Every row gives one point. The last column is the point's height on a tilted bowl or saddle (a function of degree 2), plus a little noise. Count its main directions that bend up, bend down and stay straight.

Points (15 x 4):
[[ 0.26  0.34 -0.44  0.33]
 [ 0.13  0.20  0.04  0.11]
 [ 0.46 -0.09 -0.23  0.33]
 [ 0.15  0.03 -0.21  0.14]
 [ 0.01 -0.04 -0.36  0.18]
 [ 0.16  0.18 -0.18  0.15]
 [ 0.01 -0.11  0.56  0.34]
 [-0.40  0.19  0.51  0.43]
 [-0.29 -0.71  0.13  0.15]
 [-0.18  0.00 -0.50  0.34]
 [ 0.01  0.03  0.10  0.10]
 [ 0.32  0.33 -0.30  0.27]
 [-0.07  0.12 -0.02  0.10]
 [-0.38  0.07 -0.58  0.57]
 [-0.30  0.21  0.57  0.40]]
Directions: 2 up, 0 down, 1 straight

Points (15 x 4):
[[ 0.06 -0.42 -0.12  0.19]
 [-0.16 -0.36  0.05  0.06]
 [ 0.24 -0.04  0.35  0.07]
 [-0.25  0.16 -0.16  0.20]
 [-0.04  0.00 -0.06  0.04]
 [ 0.18 -0.20 -0.05  0.09]
 [-0.03 -0.07 -0.09  0.03]
 [ 0.27 -0.58 -0.27  0.52]
 [ 0.12 -0.18  0.54  0.25]
 [-0.35  0.16 -0.31  0.30]
 [ 0.17  0.39 -0.43  0.76]
 [-0.15  0.07 -0.12  0.09]
 [-0.59 -0.27 -0.20 -0.06]
 [ 0.15 -0.41 -0.52  0.45]
 [-0.68 -0.57 -0.16  0.00]]
Directions: 2 up, 0 down, 1 straight

Points (22 x 5):
[[ 0.46 -0.58 -0.30 -0.22 -0.47]
 [-0.21  0.36  0.37  0.20 -0.30]
 [ 0.18  0.20  0.11  0.29 -0.17]
 [ 0.14  0.15 -0.02 -0.16 -0.12]
 [-0.13  0.29  0.25 -0.15 -0.19]
 [ 0.70  0.00  0.27  0.40 -0.39]
 [ 0.57 -0.03  0.22 -0.32 -0.36]
 [-0.28  0.00  0.10 -0.41 -0.24]
 [-0.40 -0.15  0.06 -0.14 -0.16]
 [ 0.12  0.50 -0.11  0.09 -0.28]
 [-0.14 -0.21 -0.12  0.31 -0.15]
 [ 0.46 -0.14  0.37  0.15 -0.23]
 [ 0.04  0.22 -0.18 -0.38 -0.28]
 [ 0.41 -0.07 -0.57  0.20 -0.27]
 [-0.88  0.00  0.16  0.06 -0.43]
 [ 0.09 -0.20  0.21  0.22 -0.13]
 [-0.26  0.30 -0.07 -0.19 -0.18]
 [-0.15 -0.28 -0.31  0.18 -0.18]
 [-0.13 -0.16 -0.08 -0.06 -0.08]
 [-0.02 -0.07  0.01 -0.26 -0.12]
 [ 0.44  0.56  0.16  0.42 -0.58]
 [ 0.29  0.04 -0.23  0.78 -0.50]]
Directions: 0 up, 4 down, 0 straight

Points (26 x 5):
[[-0.27 -0.06 -0.32  0.89 -0.01]
 [ 0.17 -0.06 -0.16  0.14  0.02]
 [ 0.00 -0.09  0.06 -0.35  0.00]
 [ 0.32 -0.36 -0.29  0.20  0.29]
 [-0.19 -0.12 -0.22  0.14  0.11]
 [ 0.38  0.46 -0.12  0.06  0.10]
 [-0.24 -0.31  0.25 -0.32  0.25]
 [-0.18  0.40  0.11 -0.05  0.01]
 [ 0.21 -0.61 -0.24 -0.02  0.21]
 [-0.17 -0.16 -0.01 -0.19  0.11]
 [-0.01  0.15  0.01 -0.13  0.00]
 [ 0.04  0.33 -0.31  0.44 -0.37]
 [-0.34  0.35  0.05 -0.07  0.01]
 [ 0.07 -0.12  0.00  0.21  0.04]
 [ 0.08 -0.01  0.28  0.29 -0.06]
 [ 0.29  0.22  0.21  0.74 -0.23]
 [ 0.44 -0.15  0.18  0.53  0.12]
 [ 0.25  0.64  0.66  0.15  0.53]
 [-0.11 -0.15 -0.24 -0.57 -0.16]
 [-0.03  0.30 -0.67 -0.19 -0.57]
 [ 0.22  0.06 -0.02 -0.04  0.00]
 [ 0.00  0.06 -0.28 -0.25 -0.15]
 [-0.02 -0.11 -0.14 -0.10  0.00]
 [-0.03  0.64 -0.39  0.07 -0.58]
 [-0.40  0.05 -0.27 -0.08  0.03]
 [ 0.68  0.57  0.20 -0.27  0.93]]
Directions: 2 up, 2 down, 0 straight

Points (22 x 5):
[[-0.04  0.22 -0.24 -0.08 -0.04]
 [-0.28 -0.14  0.04  0.10 -0.12]
 [-0.62 -0.16  0.53 -0.44 -0.59]
 [-0.10  0.05 -0.15  0.14 -0.06]
 [-0.39  0.17 -0.23  0.32 -0.25]
 [-0.06 -0.08 -0.12  0.21 -0.10]
 [-0.14  0.10  0.16 -0.03 -0.07]
 [-0.35 -0.21 -0.78  0.05 -0.32]
 [-0.03 -0.13  0.08 -0.30 -0.13]
 [ 0.20 -0.66  0.12 -0.36 -0.62]
 [-0.44 -0.12 -0.12 -0.04 -0.15]
 [-0.13 -0.27  0.26 -0.11 -0.22]
 [ 0.25  0.62  0.19 -0.06 -0.37]
 [-0.42  0.18 -0.31  0.55 -0.44]
 [ 0.16  0.04 -0.40  0.39 -0.25]
 [-0.05  0.23  0.87  0.21 -0.32]
 [-0.04 -0.44 -0.24  0.27 -0.28]
 [ 0.24 -0.10 -0.55  0.54 -0.44]
 [-0.33 -0.14  0.45  0.19 -0.21]
 [-0.05  0.21  0.56 -0.10 -0.25]
 [-0.14 -0.27  0.02  0.05 -0.14]
 [ 0.11  0.31 -0.02 -0.11 -0.10]]
Directions: 0 up, 3 down, 1 straight
